Each row is a point. To make a cloud, some directions were put in groups of two or more. Within a group, all points are equally far from the middle, so they leave a hole (a ring in 2 directions, a hollow ball in 3). The other directions are filled evenly. Then the cloud was stretched, turned, moved and blurred a little. How many holes are there, and how many directions does each take, smallest first?

Cloud:
0: -30 -23
1: -48  33
2:  -7  16
3:  31 -26
4: -32  -1
5:  17 -24
6: -16  37
7: -52  22
8: -13   1
9: -28 -35
10:  56  16
11: -60 -14
12:   7 -34
13:   1  34
Holes: 0

Cloud, 22 rows:
0:  19 -43 -10
1: -32   2  14
2:  46 -28   4
3: -20 -32  26
4: -54 -24 -18
5:  23  36 -12
6: -13 -47   2
7:  33  18 -31
8:   8  38  11
9: -52 -20 -14
10:  19   6 -60
11:  -2 -41  34
12:  -4 -41  32
13:  53  26   8
14:  -9   2  55
15: -47 -25  -8
16:  -5 -45  21
17:  -6 -29  50
18:  15 -40 -30
19:  52  -2  -8
20:   5  31 -44
21:   3  37 -18
Holes: 1 (2)

Cloud:
0:  39 -43 -23  48
1:   0 -37  16  45
2: -61   4 -45  36
3: -30 -33   2  58
4:  16  29  46  38
5:   8  42   1  40
6:  35 -30  35 -11
7:  17 -32 -29 -19
8:  19 -20  -4  19
9:   0 -31  11 -36
10: -37  34 -23  13
11: -17 -43   1  20
12:  -4  19  24 -37
13:  27  -9   3   9
14:   9   3 -19 -32
15: -55 -47  22 -19
16: -13   7   6 -35
17: -35 -11  27 -11
18:  15 -26  -7  22
19: -12  44  27  57
20: -18  -8 -30 -26
21:  33  22  18 -17
22:  12  36  19  40
23:  38 -28 -33  44
24:   1  34  14  52
25:  -1  10  34 -41
26:  24  28  51  28
27: -62  -4 -51 -10
28: -24  62  -5  19
29: -16 -30 -54  15
Holes: 0

Cloud (47 x 6):
0:  -2  54  14  34  12 -47
1:  13  14   7 -47  20  -6
2:   1 -27  57  50  10  -9
3:  18  43  59  28  -7 -31
4: -32  57  18 -36   8   5
5:  -3 -15   5  56 -60   0
6: -16  43 -38   3  23  15
7:  26   6 -12 -50  22  58
8:   4 -42 -18 -17  14  51
9:  37   9   5  14 -30 -25
10: -18 -13  50   1 -85  14
11: -25  26 -20 -34 -41  17
12:  55   5 -16   7   9  21
13:  14 -15   4 -24 -67  -7
14:  33  21 -27   7  42 -11
15:  50   4   6  -9 -33   2
16:   3   3 -35  20  38  52
17:  50  48  12  -1 -55  38
18:  -4  70 -36 -55 -13  24
19: -30  -7  26  -7  13 -22
20:  34   4 -33  58  -1  23
21: -11  36  54  -3 -41 -24
22:  46   2  33  25 -28  15
23: -10 -10 -12 -51 -44  19
24: -54  31  42   6   9  -8
25:   1 -36  -9 -15  20 -51
26:   5  45  25  -8  -7 -43
27:  32  47   5 -35 -50  -4
28:   6  63 -12 -37 -15  37
29:   1  -4  18  33 -31  35
30:  52 -25 -26  18 -36  16
31: -42  37 -11 -10  20  26
32:  41 -21 -10  23 -14   1
33:   7   6 -42  48 -33  12
34:  -6  34 -11  11   9  -4
35:   7 -29  49 -16  18  -6
36:  29 -39 -22  16 -14 -16
37:  58  30  60 -21 -37 -35
38: -33  19 -26  25  26  24
39: -11  44  25  -3  13   9
40: -11  49   3 -35  10  12
41:   8  -1  38  56 -46  -7
42:   5   3  24 -65 -12  27
43:  35  42   0   7 -13  48
44:   2  30 -12 -31 -33 -11
45:  45  21 -17   5 -53 -35
46: -46  -7 -23  15  -4  -5
Holes: 0

Cloud:
0:  -9   7  14  11   3  40  17 -34  61
1: -21  31 -23   7  13 -60 -26 -43   7
2: -12  27   1 -44 -66  11   1  21 -19
3:  31  26  67 -16  -3 -28  12 -47  14
4: -24  46  34 -57  24 -30  -7 -17 -24
5:  27  41 -29   0 -36 -19 -36 -17 -17
6: -21 -24 -55 -50  20  14  22  35  18
7:  41  54 -17  -9  21  26 -44 -19   1
8: -35   7  -6 -39 -58   7   4  32 -65
9: -15  46 -45 -19   3 -67   8   0 -10
10:  20  27 -18 -25  26  49  34 -32  -5
11:  41  28  52 -47  23 -32   8 -26 -24
12: -32 -16  -9  40 -26 -58   5   2 -16
13: -22 -33  18   1  33 -62  38  17 -35
14:  37 -13 -13 -43 -48 -12 -15  18  46
15: -30 -21  15  24  -8  22  34 -26 -33
16:   5  48 -19  12  15 -58  -9 -22 -36
17:   8  25  29 -39 -43 -47  24  -1  -5
18: -23  50   0  26 -36 -20   5 -13   8
19:  14  35  40 -46  14 -38 -58 -27 -31
20:   8  40  -7   2  15  50  28  -7  17
21:  41 -29  17 -39  25 -18  16  31 -41
22: -16   5   4 -46 -12 -76 -26  -3 -21
23:   7  64  23  -4  57  12  -7  -2  18
24: -11  26  52  -2 -47  -3 -28 -31 -44
25: -21 -39  -6 -42  33 -43  -4  45  -8
26:  40  26  37   8  21  31 -13  16 -45
27:   5  49 -12  22 -11 -52  39  -8 -34
28: -17  10 -49  -5  26  -6 -43  -3 -22
29: -38  47  25   9 -25  19 -21  14  13
30:  -1  34  55 -50  12   8  22 -28  49
31: -15 -46  15  21 -21 -59  16  16  10
32:  -3 -29  28 -22  23 -18 -55 -14   8
33: -17  39  29  17 -30 -52  -5   8  19
34: -22  64 -15 -18 -23 -17  -8 -69  21
35: -15  27 -32  20 -43 -13 -28 -11 -20
36: -20 -18   0  21  34 -39  61   1  -4
37: -28  21  42  -2 -33 -47 -18 -28 -14
38:   5   8  39 -19  14  17  47  31 -16
39:  35  10  28  40 -46  -1  21  10 -32
40:  41 -23   3 -42 -35  -8 -23  23  35
41: -14  58 -45 -28   7  25   5  33  18
42:  25  -7   8 -71  35 -26   9 -48  28
43: -25 -23  11  30 -18  16  23 -28 -22
44:  14  17  48 -25 -26  41   9   7  -7
45:  17  31  59 -46  29 -13  22 -35  22
46:  31  30   4 -51 -40 -35 -41 -11  35
47:  25 -29 -47   3 -29  33  29  23 -29
48:   7  44  26   9  30 -35 -52 -16 -30
49:  -1  -1  40 -49   2  26  36 -13  19
50:  -7 -28  -9  34 -23  20  11 -26 -33
51:  14 -10  43 -32 -26   3  62  -9 -30
52:  -4 -38  22   8 -28  17  14  34  20
53: -39  29 -10 -50 -42   0  23  33 -34
54:  10  -8  14  13  43   4  52  40 -27
55:  34 -22   5  24  20   1 -18  11   9
56:   8  48  -4  18 -19  25 -45 -28 -40
57:  11  -6 -31  10   6  45   5  17  29
58: -45  24 -25 -68  12  12 -21  -4 -21
59: -20  36 -39 -33 -20  27 -58 -25  -2
60: -30   3 -32 -18   6 -37  18 -68  12
61:  55   4   6  19  15  40 -15 -22 -24
62:  18  34  50 -29  20  50 -21   2  11
63:   7  26 -13  27 -30  13  63  18 -19
64:  36  -2  37 -44  14  38   7  10 -42
65: -13  56  53 -29  36 -10  -1 -20 -40
66:  49   9  35 -48 -25 -31  27 -54 -26
67:   4 -22 -20 -60  18  34  20  -7 -17
68: -11  49   7   8  14   9 -59  29  17
69: -39  36   8 -56 -12 -44  20  11 -10
70: -10 -19   5   6  53  13  -9  18   4
71:  28 -17 -26 -29 -47  34  22  -7  -5
72:   4 -29  25  31 -20  -9  16 -37  -2
73:  42  -5  32 -17 -62 -11  -2  25 -32
74:  -5  66 -19 -10  38   9  -5 -20 -47
75: -55  29  30 -55   3 -46 -11 -36  26
76:   8  17  -9  -6  15  54  35 -47  10
77:  54 -26  36 -44  14 -23 -24 -34  -2
78: -14  -5  21 -27 -35 -66 -29 -11 -32
79: -57   3  17  15   0 -38  24 -24   0
80: -29 -14  44 -34  34 -20  25 -45  13
81:   0  58  53  -8  24 -15  21 -32  22
82: -26 -23  -5 -60   2  -2  48  15  38
83: -24 -25  13  21  18 -45  61  -3 -15
84:  27   4 -26 -44  17 -19  58   0 -16
85:  -3  24  26 -29  -9  20  17  60 -25
86: -17  -7  34 -15  49 -29  29 -14  54
87: -18  50 -15 -31 -46  13   2 -56 -31
88: -15  21 -22 -47   0 -62  -4 -45 -43
89: -63   9 -64 -10   2   8  21  27 -15
90:   9  16   9 -43 -19  22 -17  66  17
91: -27  -8  39 -27  26   5  35 -13  51
92: -14  43  34 -33   3  28 -41  22  -7
93: -38  46 -34 -32 -16  19  12 -22 -40
94:  -2  11  47 -16 -48 -10 -45 -39 -60
95:  27  17  22 -11  19 -24 -18  71   5
96:  11 -19  17 -65  35 -12  31 -36 -15
97: -49 -19  25 -48  16   4  24 -14  28
98:  -9   3  11   7  45  31  41 -21   3
99:  38 -14  48   4  22 -43  17 -28   1
100:  24 -30  20 -49   3 -45  38 -35 -16
101:   4 -25 -39 -44  19 -17 -20 -13 -62
Holes: 3 (2, 2, 3)

Cloud:
0: -14   6   8  48 -46   3  28 -27 -12
1:   9   7 -12  44  31  12 -52 -14  25
2:  23  61   2 -38  -3  -4  23 -26 -21
3:  39 -46  36  27  22  15  46 -31  -8
4:   7 -52 -22  13  12  14 -31  25 -61
5:  43 -32  33 -22  -5 -45  25 -14 -27
6:   4  66  -7   0 -10 -26  14  21 -47
7: -44 -12 -11  16   3 -25   3 -48   4
8:  35  27 -30   9   4 -26 -43 -53 -37
9:  28  14  -5   5 -60 -33 -33 -32 -19
10: -31 -25  38  43  32  -5 -30   0 -26
11:  41 -17 -28 -20  37  18 -21   8 -28
12:  66  17   2  15 -17 -51 -49  10 -23
13:  14  40 -51  42 -23 -16 -40  -3  16
14: -14 -13 -36  21   7 -62   1  -3 -10
15:  12  51   3  77 -13 -18   9   9 -22
16:  44  -1 -44  35  36   5   7  22  11
17:   0 -28 -44   2  14  11  16  36  12
18:  72  16   3  -8 -43 -25   8  -9 -25
19:  -7  30  33  -6   3 -11  59  48  -5
20:  80  26  -4   7 -18 -39 -18  13 -33
21:  15  30 -49  48   6  -5 -59 -23 -16
22: -21 -34  27   6  63   3  46 -10  17
23: -35 -35   1 -27  33 -22  -4  -3 -34
24:  29 -27  27 -24 -29  22 -24  -9 -15
25:  54 -27  31  56  -1 -53 -20  22   0
26:  10  64 -19 -21 -26 -62   4 -21   8
27:   3 -58   7  18  -5 -16  40 -28  10
28:  70  18  45   9  -2 -23  29  -6  12
29: -31  34 -39  20 -34 -22  -6   0  46
30:   9  36  23  20  41 -31  -7 -50  23
31:  17 -26  -8  19  18  28  -9   3  53
32: -26  32   9 -44  23  17   9 -15 -25
33: -19 -35   5   4 -13   6  25 -46 -54
34:  19  12  36   8 -57 -27 -36 -20 -29
35:  46  -8 -28  16  42 -30  32 -30 -22
36: -43   5  10  37  49 -24 -23  11  15
37:  32   6 -39   2  23 -26   8  35 -36
38:  46 -18   4   8 -47 -16  28  23 -51
39: -26  37 -25  24  46  16 -19  -2  39
40:  10  -8 -34   8  44  11  15  -2 -62
41:  24 -63 -28  10  11  29 -25   3 -30
42: -23  33  20  20  13 -64 -15 -18  59
43: -14  24  31   8  59 -25  -1  -3 -38
44:  59  52   1   7   5 -27 -38 -13 -48
45:  -9   8  52  37  -6  18  28 -26 -26
46: -20  58 -34   7  28  10  58  -9   3
47:  21  23  21  22  18 -60 -23 -25  52
48:   3   2 -11   2  12 -12  63 -38 -39
49:  -3  41 -43  10  32 -20  42  -3 -29
50:   8 -55  53 -17  14   3  22  20  -5
51: -24  24 -31  14 -22  -5 -49  28 -35
52: -32 -43  -5  15  36 -11  20 -37  -5
53:  32   5 -11  13  46  23  -4 -58  10
54:  47  57 -31  30  45  -2   3 -20  23
55:  15   9 -14 -17  55 -36   7  45 -25
56:  63  11   3  41  44  37  -9  10  -2
57:  18  14 -32 -27 -30  20  14   6  35
58:  54  19  -7 -32  24 -51  -4 -30  -9
59:  -4 -29   1   2  20  22  70 -23  -6
60:  32  -6 -35  51  31   3  12  31  -3
61:  19 -11 -23  43 -21 -23  38  24  12
62:  32  17 -37  51  18   0 -50  -4  23
63:  82   9  43  19   6  -5  30  11 -23
64:  80  17 -34  13   6  21  -1 -18 -50
65:  42  -3 -23 -43  45   6  42 -25  -8
66:  56 -33  17 -22 -10 -19  22 -33 -42
67: -14  45 -19 -12 -11   4  54 -33 -20
68: -39  21 -12  13  42  28  52  13  23
69:  47 -17 -14   0  33   4 -24  36 -53
70: -31  41 -16  17  69  -3   1 -28  24
71:  58  10  23  13  34 -16  63 -12  28
72: -15  18 -35 -15  42  -3 -14 -55  24
73:  10  33 -35  16  28  33 -22 -46 -40
74:  34   0 -18  -4  13  -7  67 -16 -35
75:  54 -36 -25  17  31 -17 -16 -42 -42
76:   6 -25  15  36  63 -20  25 -30 -18
77:  58  43   9 -10 -13  12   1  34  -7
78:   8 -13 -38  37  30 -50   2  -4 -14
79:   5  31  16 -13 -29  -9  10 -42 -57
80:  23  52 -41  -1  52 -26   6 -51  32
81: -39  -3 -13 -16 -22 -15 -19 -38   1
82:  50  36 -46  15 -11 -45  10 -11  39
83:  61  -5  -5  -6  -3   3 -12 -65 -50
84:  20  50 -32  28  -5 -24 -16 -47 -54
85:   8  55 -49  46  -3 -19 -27 -18 -38
86:  -1  -5  12  34   5  30  65   8  -8
87:  19 -19   3  42 -11 -41  49 -18   0
88:  -7  20  20  -9 -13  -2  41  54 -27
89: -32  -8 -28  31  -5  -5 -46 -35 -18
90:  -7 -26 -32  25  14 -28 -31   9 -55
91:  62  -6   0   9 -38 -23   7  42 -35
92:  12  56 -21  -4 -44 -40   7 -27  -8
93: -10  21 -10   0 -30  41  27 -27 -52
94:  40   7 -21   7  20 -18  16  13 -72
95: -28  25 -29   2  49  -7  14 -49 -18
96:  29  65  20  33  -3  21  20  -1   6
97: -27  33 -51 -12   6  -9 -41   7  16
98:  14  -8 -17  37  73 -24  18  -4  -3
99:  34   7   5  18  -5 -18 -78  25 -12
Holes: 3 (2, 2, 4)
